Rows are points. Two turns around zero, p and q, are shown by what they do to some points. Where does a point land after both, in the order given? Backwards means that the second turn is done in reverse. Each puzzle has new turns, and all numbers are rounded.

Turn p:
[ 43 -15] -> [-7 45]
[-32   4] -> [ 12 -30]
[-2 18] -> [-15 -10]
[-9 -7] -> [10 -5]
Turn q:
[ -8 -37] -> [ 31 -22]
[19 12] -> [-3 22]
[-11  25] -> [-27   0]
Where do these land?
q, then p: [-14  -6] -> [13  7]
p, then q backwards: [11 35] -> [-21  30]
q, then p: [ 6 13] -> [ -5 -13]
p, then q: [ -4 -42] -> [ 1 42]

Turn p:
[-24 -19 -12 -15] -> [-23 -23  15  -1]
[ 24 -22   2  18] -> [  9 -12 -34  -1]
[29  6 -1 -1] -> [28  0 -8  4]
[18 18 28  2] -> [ 16  26 -10  20]
[-48  18 -16  -5] -> [-31  10  38 -21]
Turn q:
[ 2 33 -4 -7] -> [  1   9  -4 -33]
[ 20 -26  21  19] -> [ 13   7 -19  36]
[-17   3   0  27] -> [-1 24 19  8]
[-11 -12 -25 -22] -> [-22 -27  12  -4]
[ 13 -42   2 -15] -> [ -2 -32 -12  31]
[ -4   3 -21  17] -> [-22  15   7   1]
[ -2  42  27 -18] -> [ 34   6  -5 -40]
Where do these land?
q, then p: [13 26 -1  5] -> [13 -1 27 -1]
q, then p: [-12   8 -14  13] -> [-9 18 10  8]
p, then q backwards: [-19 -36  -3  -2] -> [ 10 -17 -30 -20]
q, then p: [-17  12  46  -9] -> [ 42  -4 -19  21]
q, then p: [  9 -12 -25  30] -> [-22  25  10 -24]
q, then p: [ 27   2  -3 -37] -> [ -3 -45   7  -7]

Turn p:
[-27 -21  -9  -3  27  -2  -6  -6  10] -> [ 23  25 -14 -10  13  13  -1 -16 -12]
[ -2   0   8  -9 -15  -3  14  19  11] -> [ -8  -8   5 -14  16   1  -1  15  15]
[40 19  4 21 -1 10 -4 17 -6] -> [ -1 -27  26  23  -9 -16  23   5   4]
[-29  -5  11   4 -12  17  -9   1   0] -> [  5   5  -4  -1  11   8 -18  22 -21]
[ -3   7  23 -20  21 -11  34 -20  -7] -> [-28  40  -8  -1  -5   6  15   2  20]
[  6   1   5  11   9 -12  -7 -13 -15] -> [-10   8   2  13  -7 -11   1 -16 -10]
[ -3  10 -17   7  -5  -7 -19   1   4] -> [ 13  -9  11  -6 -10  -6 -14 -10  -7]
[ 17  -1   5  -3  -8   4 -21   6  11] -> [ -3 -24  11  -2  -1  11   6  -4 -10]
[ -1   0  -2   7 -15   0  -7 -26  22] -> [ -1  -5   5  10  -7  25 -24  -9   2]
[ -3   0 -21 -18  -3   8  16  17 -22] -> [  9  -4 -24 -15  -7 -22   8  16  12]
[  5 -10  -8   2   1  -5   7   5  -7] -> [  2  -4 -10   2   6 -10   3  -6   7]
Turn q:
[ -4  -4   4 -18   4  -9  12  11  -6] -> [-12   0   6  -3 -14 -10   2  -2  17]
[  2  -8  41  -7   7  -2  -9 -39  13] -> [  3  22  27  -5  33  21  23 -15   9]
[  4  -6  -8 -13 -27   1  -1  -3 -12] -> [  1  -7   1   8   8 -15 -22 -15   8]
[  0  -8 -14 -19   5  -1 -22  28   9] -> [ -4  -9   4  19  -4 -12  -7  34  13]
[ 9 -5 -1 19  2  1 -4 -2 -9] -> [12 -4 -8  7 -4 14  0 -6 -6]
[  9  -2 -14  -5  30 -10   3  -6   2] -> [ 12   5  -1   7 -13 -12  28   6   0]
[  4  24   4   3   9  26   0 -15 -27] -> [ 18 -14  24 -16  -8   2  -2 -14 -26]
[-25  -5 -18  10 -13  -3  10  12   5] -> [-22 -14 -27  -3   1  -7  -5   3  -4]
[11  6 -4 -8 15 11  3 10 14] -> [ 12   6   3 -11  -6  -7   4  22   3]
[  3 -14  -1  31 -13  -5   0   7   7] -> [  1   1 -29   7   4  22  -8  -1   0]
[-13  23  12   6 -18 -10   7  -3   5] -> [-22  17   0 -10   4   3 -13  -9 -15]
Where do these land?
p, then q: [-23  11  -6  28   7   1 -19  -6 -20] -> [  3   9  11  27 -17  15 -15 -19 -16]
p, then q backwards: [  7   0   7 -24 -24  -3   0 -17  -3] -> [-23  -2   6  12  -7  -4  10  26  -5]
p, then q: [  8   6 -17 -20   0   7 -21  19 -26] -> [ -6  -2  -9  14  -9 -22 -11 -23  28]
q, then p: [  9   0  -7 -11 -11 -18   0   0   7] -> [  4   4  21   0  -5  -5 -11 -10   1]
q, then p: [-16 -17   5  -4  10  -6  -6  -7   4] -> [ 9 17 -3  5 15  6  1  5 12]
q, then p: [-11  -8  -6  10 -11  10 -20   5   4] -> [ 19   0  -8   5  12  -6  11  -5 -14]
p, then q: [  5 -14  31   6  16  -6   2   8   8] -> [ -5  -5   6 -25 -15   8  24  -4  -9]
q, then p: [-4  5 21  7  7 -7 48  2 21] -> [  2   6  -5 -35 -30  15  -9  19  22]
q, then p: [ 9 17 -5 -4  6 10  1 -4  9] -> [-14  -4   4  -8  -6 -13  12   0   1]
p, then q: [ 15   0 -22  12   1  11  14  -1  -3] -> [ 12  15 -26   5   7   6  -3   2   4]
